Rows are points. Each copy is the shape, with its points in the same order, stretched, turned, moved and blurred by noise. Say if it was mirrored as well.

Shape, 6 rows:
[[ 13  38]
 [-10   2]
 [ 25 -25]
 [ 24  -5]
 [-57   9]
 [ 26   9]]
Copy 1:
[[  8  29]
 [ -3  -7]
 [-44  -9]
 [-29  -1]
 [ 35 -14]
 [-26  15]]
Copy 1 is: mirrored
Copy 2:
[[-34  51]
 [ -9  10]
 [-37 -18]
 [-39   3]
 [ 42  13]
 [-45  19]]
Copy 2 is: mirrored
Copy 3, 6 rows:
[[ 31  14]
 [ -7   8]
 [  1 -43]
 [ 11 -26]
 [-31  57]
 [ 22 -20]]
Copy 3 is: only turned

Shape, 9 rows:
[[-19  10  15]
 [ 29  -8   9]
 [ -4 -66  -7]
 [ 30   8 -38]
 [-47 -32 -35]
 [ 25  13  12]
 [-34   2  29]
 [ -9  41 -12]
 [-38  12  19]]
Copy 1:
[[-14  -7  19]
 [  1  20 -11]
 [-30 -15 -47]
 [ 34  -5 -15]
 [-17 -57 -20]
 [  7  18   5]
 [-33 -11  22]
 [ 16 -14  30]
 [-22 -22  25]]
Copy 1 is: mirrored
Copy 2 (9 x 3):
[[ -1  14   7]
 [-39 -16  -7]
 [ -5 -64  33]
 [-10 -33 -46]
 [ 46 -46  13]
 [-41  -5 -25]
 [ -5  13  17]
 [  3   6 -35]
 [  7  17  12]]
Copy 2 is: mirrored
Copy 3:
[[ 14  23  -7]
 [-20 -25  -7]
 [ 56 -35   2]
 [-20 -24 -49]
 [ 70  15 -31]
 [-27 -13  -6]
 [ 24  33  12]
 [-12  30 -42]
 [ 24  34  -2]]
Copy 3 is: mirrored

Shape (8 x 4):
[[  0 -26   0   2]
 [ 26 -39  22 -33]
 [-43 -30 -36  21]
 [  0 -15  12  -2]
 [ 16   3  28  15]
 [-39  27 -33   6]
 [-41  48   1   2]
 [ 26  -8  -4  11]]
Copy 1, 8 rows:
[[ -1 -10 -24 -16]
 [ 44 -40 -19 -22]
 [-37  14 -71  -1]
 [  0 -20  -9  -8]
 [-10  -7  27 -18]
 [-11  20 -23  29]
 [-29   8  12  36]
 [ 18   1   5 -18]]
Copy 1 is: mirrored
Copy 2 (8 x 4):
[[  0   2  18   7]
 [-14 -11  28 -48]
 [-27   0  11  71]
 [  6  13   5  -5]
 [ 50  31   1 -11]
 [-12   4 -49  56]
 [  8  34 -72  25]
 [ 32  -6  13   8]]
Copy 2 is: only turned
Copy 3, 8 rows:
[[-19  13  11  26]
 [-73  24  -6  39]
 [ 42   0   3  40]
 [-28  22   5  10]
 [-34  28  28 -23]
 [ 40 -29 -22 -19]
 [ 22  -9 -28 -57]
 [-28   0  30   9]]
Copy 3 is: only turned

Shape (9 x 6):
[[ 51 -19   0  -9 -19 -22]
 [-38   9 -14  -2  11 -20]
 [-16  10  17   4   7   9]
 [  7   0  35  17  21 -21]
 [ 18 -29  19   3 -31  20]
 [ -3   9 -18  61  12 -32]
 [  8 -32  28  30 -31   0]
 [  8 -16  14  35  64  -5]
 [-21  68 -11 -16  43   8]]
Copy 1 (9 x 6):
[[ -7 -26  24  16  39 -11]
 [ -2  39  -8   6 -17   3]
 [ 22  10   2  14   0  37]
 [ 34  15  -2  36  23   6]
 [-19 -28  15  26  31  46]
 [ -5  16 -32  46 -18 -14]
 [-23  -4   5  56  29  36]
 [ 39  11 -50   1  31  -6]
 [ 62  11   5 -37 -40  20]]
Copy 1 is: only turned
Copy 2:
[[-23  -6  19 -18 -42  -3]
 [-19  20 -10   5  46  20]
 [  9  10  25  12  30  11]
 [-18  17  34  31  10  30]
 [ 13 -30  35 -13  -1   5]
 [-38  -6   4  73  30  17]
 [-17 -41  38  13  24  15]
 [ 19  24  12  59  10  69]
 [ 28  64  -1  25  30 -20]]
Copy 2 is: mirrored
